Rows are points. The points of each table are mixes of a few directions, plus a little noise. How many directions does each table use, and how many do they share? Where both have some left over, give the other angles between the two spaces (their principal angles), to ten degrees, smallest first.
In the rows, zero is written as 128.

First (6 x 3)
[[115  82 152]
 [117  89 148]
 [117  84 151]
 [145 192  94]
 [142 181 100]
 [132 141 121]]
Second (7 x 3)
[[115  78 154]
 [143 185  98]
 [141 177 102]
 [130 135 124]
 [114  75 156]
 [115  79 154]
 [138 167 107]]
Directions: first 1, second 1, shared 1

First (7 x 8)
[[ 48 122 175 141 126 137 129 139]
 [138 179 122 164 113 134 184 151]
 [169  93 125  92 135  86  89  94]
 [ 85 104 134 124 114 135 112 153]
 [198 156 112 118 121 165 174 106]
 [134  84 127  99  97  88 103 142]
 [124 158  99 158 190 152 105 110]]
Second (7 x 8)
[[117  93  56 138 126 134  47 160]
 [131 156 173 114 133 120 185 103]
 [121 122  85 124 132 109  83 121]
 [124 143 172 117 130 148 192 136]
 [137 136 178 133 123 148 180 133]
 [111 150 135  99 141 119 162 116]
 [155  96  96 171 110 119  46 126]]
Directions: first 5, second 3, shared 1; angles 30, 80

First (11 x 11)
[[122 101 115 143 113 120 110 119 151 125  97]
 [ 84 162 117  99 123 132 168 102  87 127 143]
 [202 126 159 107 165 136  82 181 118 132 130]
 [157 125 144 136 115 115 126 153 157 107 150]
 [154 131 119 125 125 110 118 139 131 142 212]
 [115 138 109 108 122 118 133 114 106 138 168]
 [ 53 155 119 145 134 155 187  80 103 142 103]
 [128 127 163 171 140 153 149 140 159 113  72]
 [131  94  94  65  95  95  71 122 110 105  69]
 [142 113 156 179 130 140 135 145 177 115  95]
 [121 135 113 131 145 134 128 114 109 162 168]]
Second (8 x 11)
[[128 125 108 144 114 110 131 119 143 145 204]
 [128 131 146 115 140 144 126 136 115 113  62]
 [128 133 158 104 148 156 124 142 106 102  13]
 [128 126 116 137 120 117 130 123 137 138 172]
 [128 125 107 144 114 109 131 119 143 146 207]
 [128 126 113 140 118 115 130 121 139 141 185]
 [128 126 116 137 120 117 130 123 137 138 173]
 [128 133 160 103 150 157 123 142 105 101   7]]
Directions: first 5, second 1, shared 1

First (8 x 18)
[[154 137 108 112 129 144 126 144 120 143 115 160 157 132 153 118 156 170]
 [ 73 126 166 147 157  81 162 130 113  94 120 122  65 121 126 121 119 112]
 [143 133  64  74 102 133 131 144  77 137  66  62 121  87 127 147 138 156]
 [178 118 118 137  89 183  73  97 184 162 183 124 198 150  99 145 105  92]
 [122 141 106 101 144 110 156 158  82 121  77 138 108 110 160 117 161 180]
 [116 133 130 125 141 113 144 140 112 120 112 137 112 123 141 121 140 145]
 [150 113 123 137  92 159  88  94 167 145 168  86 159 133  84 153  89  73]
 [ 86 123 210 190 170 100 143 115 170 102 184 196 105 166 133 104 118  97]]
Second (11 x 18)
[[154  96 138 140 120 159 123 127 127  90 123 148 127 138 132 124 117 111]
 [160  89 140 143 119 167 122 127 127  80 122 152 126 141 133 124 114 107]
 [157  93 139 141 119 163 123 126 127  84 122 151 127 140 133 124 115 109]
 [180  62 148 152 112 193 118 125 127  49 118 170 125 149 137 121 104  92]
 [ 65 205 103  99 147  51 141 131 130 222 140  79 132 103 118 136 155 170]
 [157  92 140 141 120 164 122 127 127  84 122 151 126 139 132 125 115 109]
 [ 48 226  97  90 152  30 143 133 131 248 144  65 132  96 116 139 163 182]
 [181  63 149 152 112 193 118 125 126  49 117 170 125 149 136 121 104  93]
 [106 155 120 118 134 101 132 129 129 161 132 111 129 119 125 131 138 143]
 [127 129 127 128 129 127 129 128 128 129 128 128 128 128 128 128 128 128]
 [ 72 196 107 102 145  60 138 131 131 211 139  84 131 106 120 135 153 165]]
Directions: first 3, second 1, shared 0; angles 70

First (8 x 24)
[[ 70 179 147 150 123 123  97  89 198  68 163  80 151 112  83  79 163 134
   81  85 113 214  87 190]
 [160 100 114 128 124 128 139 138 102 159 110 149 108 137 139 149 120 133
  140 150 141  91 144  90]
 [166  84 109 146 118 144 169 171 119 153 106 202 114 166 161 199  87  83
  126 158 138  51 133  57]
 [130 124 129 123 131 133 140 144 122 130 126 145 134 134 143 144 113 111
  136 132 124 111 132 123]
 [158 110 116 122 123 112 106  99  93 166 115  96  94 111 111 100 158 188
  141 143 151 133 149 114]
 [ 69 177 160 103 150 140 137 149 155  73 156 123 187 120 148 120 105  79
  136  95  87 160 111 196]
 [184  84 105 121 121 115 122 118  70 190  98 126  81 124 129 130 142 180
  154 163 159  90 164  80]
 [ 86 164 145 130 132 129 116 116 167  87 151 105 154 119 113 103 137 118
  110  99 110 175 104 174]]
Second (8 x 24)
[[112 176 125 122 129 125 136 114 169  89 152 122 132  99 104 120 142 137
   96 105 116 161 102 142]
 [112 118 148  94 148 157 148 164 101 137 126 155 164 136 179 157  83  80
  163 133 107  99 134 146]
 [146 167 107  67 151 151 153 106 109 145 141 126 114  74 125 134 135 177
  119 122 122 134 117 126]
 [131 166 101  75 169 171 142  89 103 156 140 101 129 112 123 116 138 183
  112 109 120 149 110 160]
 [134 182  81  92 187 171 156  97 106 147 137  98 140 155 121 112 133 177
  104  94 112 141 111 173]
 [105  85 185 141 102  85  91 167 109 116 116 120 150 123 157 110 116  80
  196 150 125 121 171 143]
 [163  94 115 228  71  50 116 151 172  97 107 150  85 165  90 130 150 113
  111 148 158 102 151  54]
 [120  37 163 206  67 114  82 135 156 137 107 151 111 159 126 144 127  78
  122 164 163 116 127  81]]
Directions: first 3, second 6, shared 3

First (10 x 32)
[[108 129 144 171 161  89 119 110 127 208 160 135 124  97  76 200 165 102
   81 118 167 152  86 133   7  90  40 158 120 108  44 150]
 [137 127 121 109 114 145 131 135 129  93 114 124 130 141 150  98 112 139
  148 133 111 118 145 126 179 145 165 115 132 137 164 118]
 [142 127 117  98 105 155 133 140 128  72 107 124 131 149 164  78 102 146
  161 136 100 112 157 125 212 154 188 107 135 142 187 113]
 [117 128 137 153 147 105 123 118 127 173 146 132 126 110  99 170 149 113
  102 122 151 142 103 131  59 105  79 146 123 117  80 141]
 [136 127 123 113 116 141 132 134 129 100 118 126 129 138 145 104 115 137
  143 132 115 119 142 127 168 141 157 118 131 134 156 121]
 [116 128 137 153 147 104 123 118 127 174 146 131 125 110  97 169 149 113
  101 122 151 142 104 130  58 106  77 146 123 116  79 141]
 [125 129 131 135 134 121 127 125 128 140 133 130 128 123 120 139 134 124
  121 127 135 131 122 129 109 122 114 133 126 124 114 132]
 [126 128 130 131 131 125 128 127 127 135 131 128 128 125 124 134 131 125
  124 127 132 130 124 128 118 125 120 130 128 126 121 130]
 [138 127 121 107 112 148 132 136 128  89 113 126 130 143 153  93 110 141
  150 134 109 117 149 125 186 146 170 113 131 138 168 117]
 [138 128 121 109 113 147 131 137 129  91 114 125 130 143 152  95 112 141
  150 132 109 117 147 126 183 145 167 114 131 137 165 118]]
Second (9 x 32)
[[110 155 132 145 132 111 151  69 151 188 167 128 119 103  84 152 149  90
  134 123 151 141 130 117  98  97  59 137 136  93  94 157]
 [139 110 129 113 123 134 118 157 119  91 104 128 131 139 153 117 114 158
  126 128 114 121 125 130 144 149 170 125 120 143 152 111]
 [142 104 129 109 121 136 115 165 116  80  97 127 131 143 160 114 110 167
  125 128 110 119 124 129 148 156 183 124 118 147 159 105]
 [113 161 102 178 152 150 115 140 106 181 160 129 143 140 112 112 154  38
  121 152 142 129 144 163 128  84  73 118 159 154  78 149]
 [139 113 119 125 130 147 106 181 103  90 102 128 139 152 161 103 116 139
  121 138 112 118 130 145 153 144 174 118 129 164 145 109]
 [124 128 149 108 115  99 157  69 163 142 140 127 110  99 102 160 128 158
  138 107 137 138 118  95 102 132 108 142 113  80 134 138]
 [110 158 128 151 136 116 146  76 146 191 169 128 122 107  86 147 152  80
  132 127 151 140 132 124 101  93  57 135 140 101  89 158]
 [134 116 136 111 120 121 132 126 135 108 116 127 123 125 135 132 119 159
  130 120 123 127 123 117 129 144 149 131 117 121 146 120]
 [141 107 127 112 123 138 113 168 114  82  98 128 133 144 160 112 111 161
  125 129 111 119 125 132 149 153 181 123 120 150 156 106]]
Directions: first 1, second 2, shared 0; angles 40

First (8 x 32)
[[216  45 131 215  89  87 190  80  59 205 100 195 173 136  56 157 152  89
  221 142  85 145 189 152 128  93  99 220  54 158 147  87]
 [172 125 103 120  83 121 150  98  75 125 132 184 150 111  97 139 138 122
  147 123  91 159 129 153 116 111  98 137  42 155 134 130]
 [108 109 154 159 162 124 123 145 162 151 117  90 118 147 139 124 125 124
  134 137 153 102 143 109 140 136 150 143 193 109 127 115]
 [ 63 170 140  90 171 152  86 167 189  92 139  66  94 133 179 108 112 150
   73 124 168 104  97 103 135 154 158  79 209  99 115 147]
 [117  98 156 171 160 119 130 140 156 162 112  96 123 149 131 128 127 119
  146 139 150 103 151 111 140 132 148 156 189 112 129 110]
 [113 159 115  90 123 141 113 134 132  97 141 127 120 117 143 122 123 141
  100 120 129 135 104 130 122 134 126  96 119 128 123 145]
 [ 91 192 106  53 125 156  94 144 144  65 154 117 109 109 163 113 116 155
   68 113 134 138  80 128 119 142 129  61 122 124 118 162]
 [146 126 119 126 111 125 137 117 108 128 129 150 137 122 116 133 132 125
  136 126 114 140 129 138 124 121 117 133  95 138 130 128]]
Second (9 x 32)
[[ 83 169 103 106 140 129 106 136 147 123 108 132  96 134 166 110 121 155
   88 112 137 133 116 111 129 123 168  94 154 123 112 150]
 [164  84 132 184 155 132 173 131 123 174  81 129 150 122  84 132 144 125
  193 142 126 124 155 109 134 100 129 167 127 157 123  80]
 [117 139 134  98 175 175 129 168 165  91 128  69 128 105 124 116 125 146
  124 136 153 110 100 108 128 135 123  99 163 139 117 106]
 [130 104 190 180 110  89 109 115 139 162 158 122 148 155 127 148 127  88
  143 144 134 116 151 139 143 154 114 162 148  83 150 148]
 [188 136 112 136 125 138 178 136  88 157  74 167 155 112  48 120 118 117
  171 133  60 167 169 129 108  99 117 140  78 160 138 132]
 [102 101 187 127 103 107  77 114 156  95 223  83 131 147 178 153 131  99
   99 138 178  88 100 154 145 182  95 139 159  73 146 138]
 [182 154 141 138 133 139 167 152 107 157  79 147 162 115  39 118 106 107
  167 142  56 165 173 125 112 114 113 131  99 140 147 154]
 [108 118  62  49 135 149 128 131 110  76 141 109  65 136 164 106 108 147
   69 104 124 113 128 150 104 135 148 122 159 137 128 111]
 [ 77 146  88 132  76  94  83  68 120 118 158 194 117 123 221 148 173 168
   98 101 184 137  59 127 151 109 144  99  65 139  92 133]]
Directions: first 2, second 6, shared 2

First (10 x 32)
[[114 131 152 113 152 116 108 113 123  72 126 165 130  97 106 146 155  81
  196  98  58 196  30 183  99 162 126  57 156 111  98 145]
 [127 118 123 135 113 144 142 142 123 155 121 115 135 150 120 128 114 153
  109 136 157 113 180  90 142 113 134 160 112 146 149 123]
 [123 107 119 126 107 146 141 146 119 162 104 113 143 164 115 127 129 159
  120 141 158 115 191  88 156 111 141 164  96 158 172 117]
 [152 141 122 135 134 110 138 121 146 130 153 125 120 106 145 118  81 133
  106 120 126  89 145 132 125 129 104 162 157 106  63 115]
 [101 167 145 159 141 158 148 144 109 166 141 100 120 123  89 129  94 149
   62 123 187 103 175  89 114 117 130 142 111 151 162 127]
 [134 142 121 103 148  84  78  95 140  77 132 143 109  98 182 113 211  74
  159 144  82 146   7 225 113 149 133  46 134  87 138 139]
 [111 118 129 124 118 141 154 152 113 183  96 108 153 155  74 124 100 171
  117 124 158  96 225  92 167 120 133 188  93 175 164  90]
 [135 142 131 107 152  87  91  98 140  76 137 151 115  90 158 122 175  77
  169 123  70 152  20 214 108 156 121  62 152  89 100 134]
 [152 111 119 156 105 157 138 132 141 110 163 134 112 141 174 144 104 132
  105 138 148 147 127  68 100 103 128 134 154 107  96 174]
 [132 103 120 122 110 135 141 140 127 149 109 124 144 154 117 128 118 151
  137 131 135 120 178 100 154 119 132 166 114 148 138 115]]
Second (9 x 32)
[[158 164 122 147 137 131 109  88 117 135 126 143 161 101 152 151  88 113
  112  78  69 192 108 147 107 142 179  87 176 114 121 195]
 [120 142  85 130 133  87 172  99 122 191  89  73 154 128 101 202 110 107
   82  93 147  65 157 150 124 132 148 182 101 133 172  70]
 [146  82 155 149 156 189 113 120 105  60 183 159 117 135 110 127  92 117
  174 127 131 180 110 131 126 103 110 103 112  98  95 165]
 [106 133 114 110 114  93 151 145 140 163 100 100 115 142 124 125 159 136
  111 149 165  52 154 126 143 130 110 169 100 149 150  59]
 [151 152 128 129 122 112 127  96 110 142 115 148 111 145 175 138 102 109
  131  98 124  92 140 155 140 119 140 118 123 126  99  81]
 [102 131 111 115  82  89 175 151 152 156  88 117 108 152 146 171 162 119
  123 131 148  80 124  81 106 135 115 159 139 151 114  68]
 [123 105 157 137 128 170 101 165 149  60 181 155 107 112 134  82 153 143
  150 172 124 199  78  88 102 126 102  87 161 110  98 209]
 [126 177 121 123 135 103  92 139 156 146 141 105 125  85 156  59 166 153
   67 169 132 109 116 147 128 145 129 113 151 123 158 166]
 [120  67 158 114 145 179 112 149 101  99 128 152 155 150  55  98 119 156
  203 135 113 183 165 128 175 121 120 132  89 149 146 141]]
Directions: first 5, second 6, shared 2; angles 60, 70, 70

First (8 x 32)
[[ 71  88 185 137 101 101 162 113 124 119  82 130 169 120  80 146  85 100
  150 133  71 145 138 149  54 130 149 177 178 157 133  88]
 [ 84  77 182 117 119 119 182 113 134 138 108 156 146 144 129 133 106 111
   80 150  99 158 122 138  88 136 164 136 111 163 107 127]
 [163 134  65 110 129 128  84 126 107 143 181 126 123 132 182 144 211 132
   55 135 176 131 107 130 180 172  92 104  58 109 124 197]
 [137  85 198 154 159 109 138  99 105 131 102 112 126 153  91  53 147 164
  192 113 105  88 146 138  69 122 161 131 143 157  95 104]
 [148 137  78 153 160 140  93 137  92 152 135 114 124 107 134  81 142 152
  149 128 147 123 135 102 166 107 120 117  97 110 120 145]
 [186 169  73 133 141 133  67 135 115 124 164 101 107 125 143 118 188 152
  150 107 169  94 127 123 173 141  89 109 118  96 138 153]
 [137 215 109 100 104 165 147 170 212  89 138 143  89 123 140 196  49 106
  141 116 145 131 124 114 176  93 114 106 186  97 174  89]
 [ 97 119 135 121 110 127 151 132 137 128 115 142 143 120 126 155  95 105
  106 140 111 155 126 129 118 125 135 143 135 135 134 120]]
Second (8 x 32)
[[155 160 205 104 122 142 171 129 202  82 133 140  86 174 129 135 108 150
  174 112 139  78 132 149 100 115 137  91 188 137 125  76]
 [149 121  89 156 153 113  78 120  78 150 127  96 131 110 107  93 165 135
  146 108 126 121 134 114 146 139 126 145 106 115 134 159]
 [132 129 214  80 123 158 212 129 211 103 145 180  89 190 176 137 103 147
   93 149 148 115 116 145 111 116 153  67 126 156  94 100]
 [129 101  79 130 142 120 104 122  86 163 142 127 136 118 147 121 171 119
   56 135 137 158 113 115 162 156 131 132  54 124 123 193]
 [126 144  93 106 133 167 152 151 152 142 156 166 114 130 189 139 109 131
   61 162 165 158 113 107 183 108 123  85  74 121 114 149]
 [134 139 159 108  92  99 122 116 154  92 129 112 126 143 103 190 147  99
  129 100 112 112 123 160  96 172 120 156 179 129 159 122]
 [112 132  76 155 126 122  91 136  86 143 113 108 158  84 106 124 117 116
  155 129 117 145 138 115 138 117 110 160 136 112 145 127]
 [ 89  98 109 186 133 105  96 122  53 149  79  94 185  74  65  83 103 126
  211 130  82 136 155 119  88 103 125 188 162 129 132  97]]
Directions: first 5, second 5, shared 4; angles 30

First (11 x 32)
[[108 133 159 122  44 154 110 187 144 169 194 170 127 132 109 145 152  65
  196 207 234  89 230 160 144  72 181 112 103 167 101 140]
 [123 157 175 126  57 149  99 172 172 136 145 171 105 159  98 123 148  65
  173 155 166 130 189 191 138  81 145 111  93 171 125 148]
 [112 131 151 123  64 148 116 173 138 161 181 159 129 128 114 142 147  81
  181 191 211  96 207 149 140  85 171 117 109 157 106 136]
 [128 148 156 129  92 139 110 149 158 125 127 151 112 150 111 120 139  94
  147 132 136 137 153 169 133 104 130 119 108 151 131 140]
 [134 126 118 130 154 120 134 110 122 115 107 116 128 127 133 123 121 147
  107 104  95 140  96 118 123 145 112 132 137 116 136 125]
 [138 101  76 132 218 101 159  70  83 109  92  77 148  99 160 126 102 204
   67  79  61 138  41  60 114 188  96 149 166  77 140 106]
 [126 115 111 127 142 124 140 121 110 135 137 117 140 113 138 135 123 143
  123 135 136 116 124 103 127 137 134 133 139 117 122 121]
 [139 130 118 132 168 116 133  99 127 103  88 110 123 132 134 116 117 155
   93  82  68 154  75 122 120 154  97 135 137 112 146 124]
 [133 103  86 130 194 108 154  87  89 119 109  89 147 101 154 130 109 186
   85 101  89 129  69  72 118 172 110 144 159  89 133 110]
 [120 122 129 125 108 134 128 143 122 146 155 135 134 120 128 137 134 116
  148 160 169 109 159 124 132 115 149 126 126 135 116 128]
 [145 142 128 133 167 115 126  96 141  90  70 114 113 145 129 108 117 150
   87  63  44 170  63 139 119 154  84 133 131 115 155 129]]
Second (9 x 32)
[[ 74 172 124 136  92 144 151 131  89  81 185 118 170 116 131 103 140 151
  147 139 142 126  87 135 113 118 129 125 110 168  64 148]
 [149 109 121  86 107 123 140 146 104 105 165 100 136  58 139 124 123  92
   66 120 183 120  78  86 178 180 150  99 140  76  66 139]
 [131 113 124 145 111 134 129 136  94 117 153 124 143 122 119 123 146 134
  127 124 116 129 122 120 124 124 134 141 129 149 130 121]
 [164 148 112 105 245 112 133  86 213 172  63 120  75 142 150 121  86 180
  127 132  73 117 195 145  98 135 102 161 134 100 207 135]
 [169 117 137 111 118 139 122 161 146 152 173 132 105 100 117 118 142 107
  132 163 153 102 209 139 138 118 160 146 118 144 148 141]
 [ 35 155 132 157 110 124 125 101 130 144  79 160 160 198 138 170 110 137
  194 142 158 135  92 136 105  92 109  91 129 128  94 109]
 [213 115 161 107 123 130  96 158 182 129 111 138  68 121 101 106 141  74
   90 101  94 148 176 167 154 136 129 136 115 127 185 142]
 [ 48 100 112 172 109 112 130  94  68 134  75 142 183 179 142 188 117 139
  156 111 147 145  33  84 120 122 109  90 157 101  91  81]
 [170 121 129 133 138 134 126 139 126 118 150 119 113 114 115 102 146 139
  114 119  84 130 159 140 119 128 130 162 120 156 166 135]]
Directions: first 2, second 6, shared 2
